Each point is reached from the start by the listed moves, each made once or not at all, plus a little noise. Is the number of moves made odd or even? Then give how often each move was made.
In the rows, zero is written as 128.

Moves:
(1): [168 121 128 121]
(2): [131 159  94 153]
(3): [144 160 147 125]
Start: [118 139 137 127]
Points:
[137 170 158 122] => odd (0, 0, 1)
[177 194 121 139] => odd (1, 1, 1)
[136 204 121 149] => even (0, 1, 1)

Moves:
(1): [143 102 138 160 114 104 146 145 120 131]
(2): [139 161 129 134 161 132 131 132 132 126]
(3): [144 137 186 134 134 120  92 108 137 120]
(4): [122 141 146 151  97 151 119 135 158 126]
(5): [107 118 105 142 141 129 134 122 126 133]
(6): [151 119 132 139 153 170 131 129 130 149]
(7): [121 125 135 125 123 135 157 122 146 115]
(8): [ 99 112 128 127 130 129 108 165 116 122]
(9): [143 133 134 121 127 133 111 125 168 114]
Start: [156 137 130 137 116 146 137 112 127 128]
Points:
[192 128 201 191 168 160 104 151 125 135] => odd (1, 1, 1, 0, 0, 1, 0, 1, 0)
[216 137 190 199 179 167 114 106 173 131] => even (1, 1, 1, 0, 1, 1, 0, 0, 1)
[181 116 196 224 116 177 118 112 160 148] => odd (1, 0, 1, 1, 1, 1, 0, 0, 0)
[145 114 221 194  76 147 120 146 164 103] => odd (1, 0, 1, 1, 0, 0, 1, 1, 0)
[168 135 132 181 143 141 176 117 178 107] => odd (1, 1, 0, 0, 1, 0, 1, 0, 1)

Moves:
(1): [144 127 124 133 122 128 139 126 124 135 127 118 133 134 128 126 119 120
 118]
(2): [125 145 122 132 128 126 123 123 123 133 131 140 115 127 121 128 126 119
 129]
(3): [133 138 146 140 127 136 128 129 139 137 117 126 134 136 126 113 124 127
 125]
(4): [137 126 120 151 111 122 126 139 125 138 113 140 128 106 136 120 128 119
 139]
(5): [148 139 122 139 142 120 120 131 146 133 130 119 125 112 129 134 118 131
 122]
(6): [106 137 112 148 113 141 121 133 131 125 135 126 131 126 137 137 124 133
 119]
(7): [128 136 121 138 130 134 146 129 136 122 135 126 117 111 136 127 121 125
 121]
(8): [136 140 120 117 126 133 136 143 139 131 127 130 129 127 125 134 122 119
 131]
(9): [139 121 128 116 112 128 124 127 137 136 132 130 126 122 146 118 137 125
 113]
(10): [111 123 125 139 136 143 136 130 135 151 147 125 114 136 136 122 136 121
 149]
(11): [132 118 145 134 132 126 133 141 114 129 143 140 116 124 146 136 116 131
 125]
(12): [124 120 111 122 116 140 134 118 115 139 117 147 130 128 149 114 120 140
 137]
(13): [115 128 138 120 120 113 135 126 138 135 131 120 143 127 151 128 117 124
 145]
(14): [124 116 117 133 130 118 138 132 151 120 127 141 118 156 125 135 124 114
 130]
(15): [123 125 133 133 118 129 120 130 118 129 112 116 119 136 139 137 125 133
 117]
(16): [123 121 136 125 126 136 131 121 133 138 127 135 127 120 123 145 129 130
 123]
(17): [140 134 133 125 128 130 135 118 129 124 123 129 139 131 137 133 148 136
 132]
(18): [140 140 129 131 119 107 141 130 139 123 139 126 123 138 115 134 135 153
 132]
Start: [115 121 110 147 130 146 122 130 125 132 127 122 133 134 138 134 114 117
 129]
Points:
[158 140  90 187  54 143 171 151 157 176 125 132 126  84 243 166  78 145
 109] => even (1, 0, 0, 1, 1, 1, 1, 1, 1, 0, 1, 1, 1, 0, 1, 1, 1, 1)
[ 93 135 103 149 130 157 163 147 162 159 154 110 124 123 173 134  97  93
 164] => even (0, 0, 0, 0, 0, 0, 1, 1, 0, 1, 0, 0, 1, 0, 0, 0, 0, 0)
[ 98 104  94 205  57 183 179 163 168 204 124 149 106 131 249 136  62  85
 128] => even (1, 0, 1, 1, 0, 1, 1, 1, 1, 1, 1, 1, 1, 1, 1, 1, 0, 0)
[145 143  91 215  85 127 143 147 171 146 136 156  82 107 194 183 107 131
  93] => even (0, 1, 0, 1, 1, 1, 1, 0, 1, 0, 1, 0, 0, 1, 1, 1, 1, 1)
